Every row gives one point. Each copy is the shape, with its points in the same order, stretched, turned, moved and blurred by noise. Say if it was mirrored as well.

Shape, 9 rows:
[[ -9 -11  46]
 [-33   7 -25]
 [ -2 -10  65]
 [-45  -9 -51]
 [-20   9 -43]
 [ 24 -27   7]
 [ 26 -11 -16]
 [ 19   6  11]
 [  9  -2  14]]
Copy 1 (9 x 3):
[[ 31  14 -15]
 [-44  11 -12]
 [ 48  22 -11]
 [-68  -7 -17]
 [-60   7   5]
 [ 13 -12  23]
 [-11  -8  33]
 [  8  14  26]
 [  5  12  14]]
Copy 1 is: mirrored
Copy 2, 9 rows:
[[  4 -24  31]
 [ 14 -10 -42]
 [  8 -22  56]
 [  7 -22 -66]
 [ -2   2 -50]
 [-42 -15  10]
 [-42   4 -14]
 [-17   8  12]
 [-14  -3   8]]
Copy 2 is: mirrored
Copy 3, 9 rows:
[[  7 -59  -7]
 [-31   3  18]
 [ 14 -73 -18]
 [-38  14  45]
 [-18  22  22]
 [ 39 -28  19]
 [ 33   2  18]
 [ 24 -18 -10]
 [ 16 -24  -3]]
Copy 3 is: mirrored
Copy 4:
[[-13 -26  44]
 [-34  -5 -25]
 [ -5 -29  65]
 [-47 -22 -51]
 [-20  -5 -44]
 [ 20 -38   9]
 [ 21 -28 -10]
 [ 14 -11  16]
 [  2 -18  16]]
Copy 4 is: only turned

Shape (8 x 4):
[[ -8 -38  14  29]
 [ -4  54 -56 -23]
 [ 31 -29  21  24]
 [ 28  15 -57 -46]
 [-18  17  12  -2]
 [ 13  14  13  17]
 [-19  25  19 -17]
 [ 21 -29  -9  11]]
Copy 1:
[[ -9  -5  14  42]
 [ 48  29 -22 -66]
 [-21  14 -17  43]
 [ 18   2 -57 -60]
 [ -1  23  21 -16]
 [ -1  38  -4  10]
 [-11  28  22 -31]
 [ -5  -4 -24  21]]
Copy 1 is: mirrored
Copy 2 (8 x 4):
[[  8 -51  13  13]
 [-39  51 -36  -5]
 [ 34 -33  10  -8]
 [-21  22 -56 -37]
 [-26  -1  23  -5]
 [  9   9  16  -4]
 [-35   9  27 -18]
 [ 18 -28 -16  -5]]
Copy 2 is: only turned

Shape (10 x 4):
[[  6 -45 -30   5]
 [ 58   5   6  -1]
 [-10   1  26  41]
 [  4  14  19  -2]
 [  5  30   2  -5]
 [ 10 -25  -8 -13]
 [ 60 -41  28  -3]
 [  9 -48 -15  43]
 [ 32  30 -45  -8]
 [  2  23  -6   4]]
Copy 1, 10 rows:
[[ 27 -27 -28  15]
 [ 43   1  47   7]
 [-36 -19  30  27]
 [ -9  -5  28  -4]
 [ -3  20  23  -5]
 [ 24 -23  -6  -7]
 [ 49 -50  40   1]
 [  9 -41 -10  46]
 [ 37  43   8   9]
 [ -5  16  16   5]]
Copy 1 is: only turned
Copy 2, 10 rows:
[[ 34 -14 -38   5]
 [ 31  55   5  -4]
 [-14 -16  24  28]
 [ -6  23  19  -9]
 [-18  32   6  -9]
 [ 24   2 -19 -17]
 [ 60  28  18  -3]
 [ 32 -28 -26  46]
 [ -9  60 -44  -9]
 [-18  26  -6  -1]]
Copy 2 is: only turned
Copy 3, 10 rows:
[[ 11 -41 -34  -2]
 [ 63  25 -11 -11]
 [ 15 -14  36  37]
 [ 10  17  15   1]
 [  6  32  -4  11]
 [ 12 -15 -17 -21]
 [ 73 -16  10 -39]
 [ 31 -56  -9  26]
 [ 23  37 -59  15]
 [  5  21 -10  17]]
Copy 3 is: only turned
Copy 4 (10 x 4):
[[ -5 -23 -44 -29]
 [-27  62  -9 -27]
 [-23  -6  10  40]
 [ -3  21  16   4]
 [ 18  32  -4   8]
 [  2   0 -15 -36]
 [-47  30   4 -49]
 [-42 -29 -50   1]
 [ 18  68 -47 -11]
 [ 12  26  -7  16]]
Copy 4 is: mirrored

Shape:
[[ 13   2 -19   7 -49 -20]
 [-43 -17  71  -5 -22 -21]
 [ 28  24  13  40   0  32]
 [ -4  38  46  19  75   3]
 [ 22 -30  23  36   5 -45]
 [ 23  -1 -21 -47  -4  19]
 [-29 -19  16 -17 -27  17]
 [-25  21  11 -16   2  -7]
 [  5  26  -9   1  -2  12]
 [-46  -9   2 -15 -11  -6]
 [ 21 -32   1  16  23 -12]]
Copy 1:
[[ -5 -24   0  12 -33 -21]
 [-17   2  95  -7   8 -36]
 [ 51  30   3  26 -13  29]
 [ 41  52  23  18  65 -11]
 [ 37 -36  27  33  11 -37]
 [  7 -13 -15 -46 -10  -3]
 [-28  -5  45 -27  -2   7]
 [-19  22  14  -9  14 -19]
 [  8  12  -8   4  -1   5]
 [-42   2  40 -12  24 -14]
 [ 29 -39   5  10  25  -6]]
Copy 1 is: only turned
Copy 2, 11 rows:
[[ 14  25 -14  -7 -61   3]
 [  0 -24  38 -13   7 -59]
 [ 15  45  28  36  -6   6]
 [-71  51  53  24  32 -22]
 [-44  -6  30  24 -56  -6]
 [  2  31  -9 -45  -4  34]
 [ 16 -18  -6 -20   9 -18]
 [-22  23   7 -26   6 -24]
 [  1  46   0  -1 -12   4]
 [ -8  -7 -25 -17  -4 -30]
 [-34  -5  11  29 -16  16]]
Copy 2 is: mirrored
Copy 3 (11 x 6):
[[  4   5 -26  14 -56 -15]
 [ 79 -39  26  39   2 -14]
 [-11  43  42  19 -30  -7]
 [ 14  32  69  16  54 -40]
 [  8 -30  35 -11 -35 -57]
 [ 13  32 -27 -28  -8  23]
 [ 37 -14  -3  21  -9  29]
 [ 27   2 -12  26  21 -13]
 [ -2  28  -5  17  -2  -6]
 [ 27 -26 -16  31  21   8]
 [ -8 -13  29 -22 -15 -18]]
Copy 3 is: mirrored

Shape (13 x 8):
[[ 37  18 -17  38 -41 -42   8  -9]
 [ -2  16 -11   4   6  -3  21  58]
 [-20  19  -3   3 -16  -3   2  53]
 [-12  34  38   9  -4  36   7  24]
 [ 24 -43 -19  -6  -8 -55 -21 -10]
 [ 24  10  -6 -37  18  30 -14  34]
 [ 23 -10  -1 -20  -4 -36  35 -20]
 [-33  53   3 -16 -27 -17  30  34]
 [  9  50 -10  11  -6  12 -39  16]
 [  1 -34   8   1 -41 -36  30  -4]
 [ 30 -42 -52  19 -28 -31  18 -40]
 [-15  36 -21 -19 -21  31 -26  42]
 [-19 -12 -15  34  -6 -53  32 -35]]
Copy 1 (13 x 8):
[[ 27  13  12  16 -29 -66  31  21]
 [  3  27   8  -3   5  20   4  39]
 [ -5  38  -4   0 -19  16 -14  36]
 [ 19  36  19  27 -34  37  -8  -3]
 [  3 -14 -10 -13   8 -59 -21 -11]
 [ 34  16 -15 -15  12  39  -6 -14]
 [ -6 -13  26  -8  -8 -26  21 -25]
 [-31  52   4  -9 -49  10  12  20]
 [ 32  54 -29  21 -18  -7   0   4]
 [-10 -23  20  -4 -37 -30  -9  10]
 [  0 -45 -16  16  -8 -56  20  -1]
 [ 11  43 -46  -2 -28  29 -16  17]
 [-42  -5  16  32 -20 -55  11  -6]]
Copy 1 is: only turned
Copy 2 (13 x 8):
[[ 14  34 -55   0 -16 -41  15   1]
 [ 26  39  22   5 -15  16  21  51]
 [  4  23   0  -5 -34  22   7  58]
 [ 31  -4  -2 -44 -12  48  -8  23]
 [-28 -13   0  43   0 -71   9  20]
 [ 30  -4  70   2 -21   9 -18  12]
 [-13  14  19 -16  11 -41  34 -11]
 [-15  55   2 -47 -34  30  10  41]
 [ 21  28  -5  -4 -33  14 -56  18]
 [-25 -15 -25  -1  -7 -28  57  12]
 [-19   9 -30  58   7 -49  38 -38]
 [  2  16  24   2 -62  37 -31  27]
 [-35  35 -51  13  39 -19  31   0]]
Copy 2 is: mirrored
